Rows are points. Examples show where two turns around zero, p and q, send a point. Where does a point land after both, in the order given? Backwards means that the second turn is done in reverse. Each puzzle has new turns, and all numbers are rounded.

Turn p:
[ 34 -12] => [36 -6]
[ 2 27] => [-3 27]
[-35 -15] => [-32 -21]
Turn q:
[-24  -7] => [-18 -17]
[-23  13] => [-26   1]
[46 -7] => [44 15]
Where do these land?
p, then q: [-36  -9] => [-24 -29]
p, then q: [19 31] => [-3 36]
q, then p backwards: [ 18 -22] => [ 24 -16]

Turn p:
[-20   3 -34] => [-27  17 -24]
[-3 -6 13] => [-1 -5 14]
[-17 -45  37] => [-22 -36  44]
[  5  38 -16] => [ 17  33 -19]
[36 10  0] => [ 33  -9 -15]
Turn q:
[44 43  6] => [-9 61  8]
[ -2  -8 -25] => [  7  -5 -25]
[27 16 13] => [ 2 31 15]
[-44  -8  -3] => [-20 -40  -6]
[-25 -32  26] => [  9 -40  25]
[ -1 -11 -17] => [  9  -7 -17]
Where do these land?
q, then p backwards: [16 21 11] => [-23  17   5]
q, then p: [-23 -33  17] => [ -4 -42  13]
q, then p: [-23  22  15] => [-23   9  25]
q, then p: [37 25 23] => [32 34 20]
p, then q backwards: [ 17 -17 -21] => [-20  -9 -23]
q, then p: [-24 -18 -45] => [-29 -19 -42]

Turn p:
[ 21  18 -39  16] => [ 26 -10 -41   8]
[  7 -18  19 -19] => [-13 -12  21 -19]
[  4 -23 -19 -13] => [-16 -27  -8   3]
[ -9 -57   3  29] => [ -3 -36  36  40]
[-1 30 22  5] => [ 15  31   5 -13]
[-22  50  15 -18] => [ -8  54 -12 -20]
Turn q:
[ 18  15  28 -15] => [  7   4  24 -30]
[ -7 -27 -45 -28] => [-30 -23 -46  -2]
[-31 -18   7  -4] => [-25 -12  11  21]
[  0 -10  20  49] => [35 -3 21 35]
[ 20  40 -11  -2] => [ 14  35 -11 -24]
Where do these land?
p, then q: [ 13  28 -14   4] => [  6   8 -28 -16]
p, then q: [-24 -31 -19 -24] => [-24  -5   5  43]
p, then q: [-30  57  13  17] => [ 17  62  -6 -22]
q, then p: [ -7 -17   3 -13] => [-14  -5  12  12]
q, then p: [  1 -23  12 -23] => [-25 -12  20   5]
p, then q: [ 46 -14   5  39] => [ 40 -42  -1 -23]
